Every row gives one point. Two turns around zero, p and q, are shown by what they do to some points. Where does a point land after both, in the order given? Backwards means that the second turn is done in reverse. Each puzzle has new turns, and all numbers are rounded.

Turn p:
[-6.9  0.2 -2.4] => [-6.1  2.1 -3.3]
[ 2.5 -0.6 -1.8] => [ 2.7 -0.7 -1.5]
[-1.9 -1.9  1.2] => [-2.4 -1.7  0.4]
[6.2 2.4 3.0] => [5.8 0.4 4.4]
Turn q:
[ 4.8 -0.6 -4.7] => [ 4.1 -2.3 -4.8]
[-4.0  5.5 -1.3] => [-2.0  6.5 -1.4]
[-0.8 -1.6 -1.2] => [-1.3 -1.3 -1.1]
[-2.8 -5.3  1.9] => [-4.3 -4.0  2.2]
[-1.7 -1.3  2.1] => [-1.9 -0.6  2.2]
[4.5 3.2 3.2] => [5.4 1.6 2.9]
Where do these land?
q, then p: [ 5.0  2.5 -2.2] => [ 5.8 -0.1 -1.4]
q, then p backwards: [-1.6 -1.2  4.1] => [-0.9  0.2  4.5]
p, then q: [ 2.5 -6.3  1.1] => [-1.2 -6.8  0.2]
p, then q backwards: [ 0.0  2.5 -0.8] => [-0.3  2.6 -0.1]
p, then q: [-5.9  2.4 -2.2] => [-3.3  5.3 -2.5]

Turn p:
[-2.0 -4.6 -5.1 -0.6 -2.4 -1.4] => [-2.9 -5.7 -2.4 -0.6 -1.1 -3.3]
[-0.6  8.3  2.3  0.6 -6.5  0.9] => [-1.6  9.4 -2.2 -0.1 -4.6 -1.0]
[ 0.9 -1.9  3.3  4.8  3.9  1.1] => [ 0.4 -0.9  4.4  4.3  1.6  3.7]
[-2.7 -5.7 -0.7 -1.3  5.1  3.1] => [-2.0 -5.8  1.4 -2.0  4.4  3.8]
[ 2.8  5.1 -1.0  0.2 -2.5  1.9] => [ 1.8  4.2 -3.9  0.8 -2.6  1.0]
[ 3.2 -1.8  3.9 -4.6  0.6 -1.6] => [ 4.6 -0.6  3.6 -4.2 -0.8 -0.3]
[-1.6  0.7 -2.7  0.9  1.9 -4.0] => [-0.2 -0.6 -0.9  1.9  3.2 -3.9]
Turn q:
[-0.3  1.3  3.4 -1.0 -4.2 -4.4] => [ 0.4  2.7  2.8 -0.4 -4.6 -3.9]
[-1.0 -2.7  2.4 11.9  1.5  3.3] => [-2.5 -3.8  1.3 10.0 -2.1  6.6]
[ 1.2 -4.7  1.9 -2.4  3.2  2.9] => [ 0.8 -3.5  3.5 -2.8  3.0  3.1]
[-4.4  3.0 -2.3 -1.8  1.3 -1.6] => [-4.1  1.6 -2.5 -0.9  1.8 -3.4]
[ 0.0 -2.9 -0.3 -1.8  2.1 -5.3] => [ 1.0 -3.2  2.1 -0.4  1.4 -5.2]
[ 2.8  3.1 -3.8 -2.4  0.0  0.6] => [ 2.9  2.4 -4.0 -1.7  2.1 -0.6]
[ 0.6  1.9 -1.3 -0.6 -8.1  1.3] => [ 1.3  2.9 -3.4 -2.5 -6.7  0.9]
[ 1.0  1.0  0.0 -1.9  4.1  3.1] => [ 0.1  0.9  0.2 -1.2  4.9  2.4]
Where do these land?
p, then q: [-2.5  0.1 -1.9 -1.9 -1.3 -2.3] => [-0.9 -0.9 -0.2 -0.9  0.6 -4.2]
q, then p backwards: [-0.1  2.8  1.2  2.7  4.2 -3.3] => [-1.6  1.9  0.0  4.4  2.4 -3.7]
p, then q backwards: [-2.2 -2.5 -0.2  6.6  3.1  1.5] => [-2.2 -1.2  1.9  5.8  4.6  1.4]
q, then p backwards: [ 3.3 -1.9 -1.8 -1.0  3.9  1.3] => [ 1.3 -0.9 -1.2 -1.7  5.4  0.0]
q, then p backwards: [ -2.4   1.0   0.3  -2.2 -13.2   0.1] => [  2.8   1.3   1.5  -3.8 -12.4   2.8]
q, then p backwards: [ 0.5  2.0 -0.7 -2.7  5.0  4.5] => [-3.0  2.3  0.3 -2.1  5.6  2.7]
q, then p backwards: [ 2.0  1.7 -1.8 -2.4 -4.9 -2.3] => [ 3.0  2.6 -0.6 -3.3 -3.8 -1.7]
q, then p: [ 1.8 -0.4  2.7  4.4 -2.7 -1.7] => [-0.7  1.6  1.4  3.2 -5.0  0.4]
q, then p backwards: [-0.5 -2.8  2.2 -3.4  5.9  2.3] => [-3.6 -3.0  2.4 -2.1  5.6  0.3]
